Rows are points. Any point is a mix of the corners, with weights that add up to 1. It lies inside the corners' shape when no weight is negative. Say inside or outside, and name the corners with a negative weight.

Corners:
(1): [-25  30]
(2): [-10 -60]
(3): [57 30]
Points:
[-15  27] => inside
[26 26] => inside
[ -7 -21] => inside
[ 51 -48] => outside (1)
[ 17 -20] => inside
[-17   2] => inside
[31 53] => outside (2)
[34 41] => outside (2)

Corners:
(1): [ 6  2 -6 27 32  8]
(2): [ 23  25 -18  19   1 -27]
(3): [ 19  19 -25   7 -15  44]
(4): [-13  60  32 -40  23  26]
(5): [-26  15 -18  23 -58   3]
(6): [-49   1 -10 -34 -34 -50]
(7): [  0  -7  57 -20  31 -11]
Points:
[ 11  20 -15  10  -9   2] => inside
[ -9 -28  16   1 -11   1] => outside (2, 4)
[ -8  45  18 -23  13  16] => inside
[-12  23  16 -23  -8 -14] => outside (1)
[12 34 17  0 19 27] => outside (6)
[  4   6  26  -6  16 -12] => inside
[-12  -6  -5   0 -14 -20] => outside (4)
[-11  35 -30  13 -12 -43] => outside (3, 7)

Corners:
(1): [ 31  48  20 -19   0 -15  24 -35  31  -5  24]
(2): [ 49  23 -31 -14  -2  -4  47 -27  37 -22  28]
(3): [-20 -24  15  19   4  -4  -8   6  31  13  -8]
(4): [ -9 -10  15  23 -12 -21 -26  -9 -20   2  -5]
(5): [ 15  44 -21   7  -4   7   8 -10  53  -6  35]
(6): [ -6 -11   2  15   0   9  -7  20  -3  45   0]
(7): [  4  -5 -43 -19  35  32   9  27   1 -35 -25]
(8): [-27 -40  23  -6   3  -2 -25 -21 -13  -1  30]
(9): [ 42  19  12   8  -7  29  23  -1  32 -16  24]
(10): [ -6 -18 -11 -18  14   3   6  60  -3 -15 -18]
(11): [ 12 -18  15 -23 -16 -13 -42  -7   4  11 -10]
(12): [ 17 -13 -11   6  47  -1  -3  40   7 -17 -10]
Points:
[  3 -24  20   0  13 -14 -15   1  -2 -11   4] => outside (5, 6, 7)
[ -5 -11   8   5   8   6 -13  10   5   3   5] => outside (2)
[11  5 -3 -4  4  1  8  4 12  2  6] => inside
[ 6  6 -8 -1  9  4  0  6 20 -8 12] => inside
[  9  12   2  -5   1   7 -11   2  13  -3  11] => outside (2, 3)
[ 23  13 -14  -8   7  10  13  15  28   5   1] => outside (4, 8)
[ 13  22   7  22  -8  -3   8 -20  33   3  36] => outside (7, 10, 11)
[21  8 -2  3  4  3 10 -9 21 -8 13] => outside (10)
[14  3 -1 -8 -7  4 -5 -3  7  0  6] => outside (3, 12)

Corners:
(1): [  8  13 -12  -1  12  -2   2  15 -23  -8 -12   4   8  -3]
(2): [-11 -11   6 -11   3  21  13  13  14  -8   0 -11  10  -7]
(3): [  5   9  -6 -10  17   3  12 -14   2 -11   5  28 -27  -1]
(4): [ 12  17 -43   1  -9 -60   1  -2  10   6  10  -7   0   4]
(5): [ -3  21  16 -16  19  12 -13   1 -16 -16   3 -11  12  -2]
(6): [-13  -3  15 -14   3  11  15   3 -11  -1  -3  -4   0  12]
(7): [ -3  15   6  38  -7   9   9   5   6  19 -17 -15  14  -6]
(8): [ -2  -3  -1  -2  16 -28   2   6   9   4   5  -3  11   3]
(9): [  7  16   0 -10   1 -10  12   2  12   9 -10  -9   9  -9]
(10): [  4 -20   1  -3  -7   7  -2   4   8 -11 -22 -18   3  -3]
(11): [ -6  -8  -2 -15  14   9  -2   1 -20  -7  -7 -22 -30   4]
(12): [-13  -1  -5 -14 -19 -23  -7  14  13   7 -14 -17 -13 -14]
(13): [-10  -3  -6 -13   2   4  -3  -2   1  19   7  -3  -2   4]
(14): [ -1  20   6  -3  10   0  -3  12   6  25   8  -6 -20  25]
(15): [ -5   1 -13   7  21   4   0   1  11 -13 -14  -1  13   4]
Points:
[ 1  1 -5 -6  9  0  6 -2 -1 -5 -4 -2  3 -1] => outside (12, 14)
[-1  4 -5 -5  1 -6  0  5  3  5 -3 -9 -1 -3] => outside (6, 15)
[ -7   2  -2  -2   3  -2  -3   8   1  -1  -7 -15   4   1] => outside (3, 9)
[  4  -3 -13 -12  14  -9   2  -5  -6 -18   3   0   5   2] => outside (7, 9, 12, 14)
[-2  1 -7 -9  6 -6  2  4 -2 -4 -1 -3 -4  6] => outside (7, 9)
[-4  2 -1 -8  5 -5  0  4  1 -4 -5 -8  4 -5] => outside (14)
